Every row gives one point. Each copy is the shape, with its points in the same order, stretched, turned, moved and blurred by noise. Say if it was mirrored as well.
In the rows, 128 means zero.

Shape (6 x 2):
[[106 132]
 [129  73]
 [130 130]
 [134 114]
 [192 192]
 [ 96 103]]
Copy 1 (6 x 2):
[[ 98 136]
 [109  63]
 [122 117]
 [121 101]
 [165 193]
 [ 92  94]]
Copy 1 is: only turned
Copy 2 (6 x 2):
[[112 132]
 [143 192]
 [136 132]
 [143 148]
 [194  54]
 [105 166]]
Copy 2 is: mirrored

Shape (8 x 4):
[[162 118 141 159]
 [119 108 121  71]
 [173 152 137 109]
 [121 116 140 169]
 [142 151  77 164]
 [ 76 158 165 128]
 [ 49 139 101  68]
 [172 107 141  93]]
Copy 1 (8 x 4):
[[111 101 150  95]
 [116 171 158 147]
 [143 168 166  68]
 [110  79 122 111]
 [173  92 148 115]
 [109 125  72  74]
 [141 177 100 162]
 [124 172 183 116]]
Copy 1 is: mirrored
Copy 2 (8 x 4):
[[136 107 173 155]
 [104 206 161 115]
 [186 158 151 133]
 [101 110 154 171]
 [126  88 105 103]
 [116 180 102 200]
 [ 61 222  97 132]
 [154 173 194 127]]
Copy 2 is: only turned
Copy 3 (8 x 4):
[[155 141 149 151]
 [ 62  89 153 153]
 [103 165 147 156]
 [162 115 120 140]
 [126 141  88 200]
 [124 110 120  84]
 [ 47  57 119 143]
 [100 138 176 146]]
Copy 3 is: mirrored

Shape (14 x 8):
[[149 159 134 152 111 134  51 124]
 [117 106 118 161 133 114 191  96]
 [156 141 122  97  69 144 100 159]
 [106 148 122 167 104  78 123 169]
 [ 92  51  95 154 149 113 165 113]
 [186 123 144 151 126  62 119 155]
 [157 179 169  96  88 151 105 133]
 [165 167 152  82  66 155 105 133]
 [ 87 105 105 145 169 128 195 105]
 [117 137 151 104 108  74 108 124]
 [111 133  58 107 172 144 160 116]
 [ 76  80  74 116 181 139 161  91]
 [160 167 122 106  78 102  94 109]
 [140 135  91 172  88  73 105 113]]
Copy 1 (14 x 8):
[[135 163 136 188 166 127 106  71]
 [148  88 117 104 103 137  86 157]
 [153 154 147 141 177 118 178  74]
 [155 117 143 147 181  97 120 162]
 [131  81  89 142  86 149 130 192]
 [113  67 132 136 213 122 104 108]
 [133 163 174 134 159  98 131  50]
 [145 168 155 128 168  92 151  41]
 [130 117 138 103  73 155  99 192]
 [103 128 122 124 171  69 115 116]
 [111 175 140 107  95 189 142 169]
 [ 92 136 106 124  54 173 123 195]
 [133 159 111 123 190  96 118  75]
 [168 137  86 146 189 122  97 135]]
Copy 1 is: mirrored
Copy 2 (14 x 8):
[[119 179 104  98  88 116 137 166]
 [141 104  94 153 204  86 124  90]
 [140  96 116 126  63 174 131 182]
 [105 111 169 119 158 100 115 140]
 [ 91 131  84 196 207 106 107  83]
 [134  99 151 109  89  87 135  95]
 [183 125 132 101  64 167 132 159]
 [179 101 116 101  47 171 128 181]
 [134 126  85 164 231 119 115  74]
 [152 124 135  91  91 108  58 127]
 [ 95 126  59 101 191 169 128 100]
 [ 92 142  46 149 206 146  90  69]
 [143 100 108  64  72 115 106 176]
 [ 94 107 113  87 135  51 119 150]]
Copy 2 is: mirrored

Shape (16 x 11):
[[ 73 159 136 107 104 148 144 138 154 169 124]
 [ 97 149 147 142  96 133 122 123 125  87 178]
 [132 134 140 144 193  67 130 121 103  87  98]
 [164  89 113 174 139  82 152 161  66 165 127]
 [112 176 149 162 151 195 132 121 163 105 161]
 [167 108  79 131 156  71 189 124  86 136  87]
 [163 121 104  74 122 100 144 119 113 202 142]
 [112 147 166 113  90 153 126 154 186 114 160]
 [146 157  97  50  90 126 168 190  93 210 139]
 [132 122 141 134 149 128  86 100  80 116  87]
 [ 79 163 143  87 114 166 170 160 119 138 164]
 [ 83 129  97 121 122 168 112 141 150 106 194]
 [167  59 150 135 167 106 155  97  70  98  95]
 [151 140  92 119  98  97 170 100  86 159  81]
 [193 142  97 129 134 101 160 153  77 120 132]
 [ 96 174 159 142 128 139 134  86 131 129 193]]
Copy 1 (16 x 11):
[[100 145  73 108 124 118 159 112  88 142 139]
 [112 106 154 141  82  94 111  92  65 139 120]
 [152  91 134 163 128  89 164 151 104 174  70]
 [138 161 157 200 146 116 153 154 127 112 132]
 [126  71 129 140  90 153 117  71  82 174 156]
 [157 112 123 147 175  92 179 156 127  93 112]
 [129 175 124  83 174  91 163 123 123  86  98]
 [ 82 103 131 115  90 122 101 107  91 156 139]
 [ 58 191 104 100 186 119 208 100 120  71 146]
 [152 135 169 148 112  93 189 122  97 203 106]
 [ 74 137 127 120 139 143 162  81  49 124 146]
 [115 110 129 131 133  93 100  46  59 162 156]
 [165 111 195 147 131 107 164 174  91 172  94]
 [142 140 120 111 140  85 202 138 110  75 110]
 [128 120 160 155 152  98 183 114 118 100 112]
 [130 124 129 124  81 119 114  79  58 122  82]]
Copy 1 is: mirrored
Copy 2 (16 x 11):
[[116 134 110  80 130 137 125  98 119  99  69]
 [166 168 144  94  98 131 140 164  88  96 155]
 [ 96 133 140 161 146  91 202 137 121 151 189]
 [156 106 164  76 115  93 121 155 186 201 149]
 [107 162 180  92  96 157 156 185 104  62 106]
 [114 128 132 157 149  54 165 110 233 204 124]
 [123 132 101 126 171 103  77 138 190 154  65]
 [133 159 153  81 116 128 110 124  92  60 122]
 [158  86  91 100 147  74  69 133 228 110  45]
 [120 107 155 164 118 119 140 125  70 146 112]
 [158 131 113  91 152 135 135 149 153  56  70]
 [137 169 143 110  89 207 112 167 132  74 124]
 [145 131 177 163 178  93 153 132 142 169 115]
 [130 126 112 144 119  41 143  93 183 190  77]
 [143 122 156 138 113  40 137 173 213 150 144]
 [140 187 126  73 132 151 148 200  91 100 122]]
Copy 2 is: only turned
Copy 3 (16 x 11):
[[128 147 147  72 174 151 168  97 192 162 103]
 [158 122 147  63 136 115 126  81 163  98 147]
 [148 128  89 156  95 137 159 189  86 112 137]
 [140 186  95 222  98  83 129 103 128 105 117]
 [116 140 135  82 206 147 156 121 175 159 195]
 [173 170  89 230 106 129 124 143  70 131  95]
 [116 180 140 180 176 108 142 131 130  97  41]
 [123  63 167  69 179 112 140 103 188 143 108]
 [114 181 124 140 176  77  99 104 158 168  26]
 [113 183 163 122 106 137 143 183 114 124 135]
 [155 151 127  56 188 112 149  97 183 175 126]
 [ 96 133 142  34 176  93 158  64 127 128 150]
 [192 162 144 201 104 110 163 188  88 122 144]
 [174 188 143 189 113 163 101 122 121 129  73]
 [137 168  98 202 122  97  77 143  95 125 108]
 [149 157 137  73 185 150 161  99 189  83 158]]
Copy 3 is: only turned
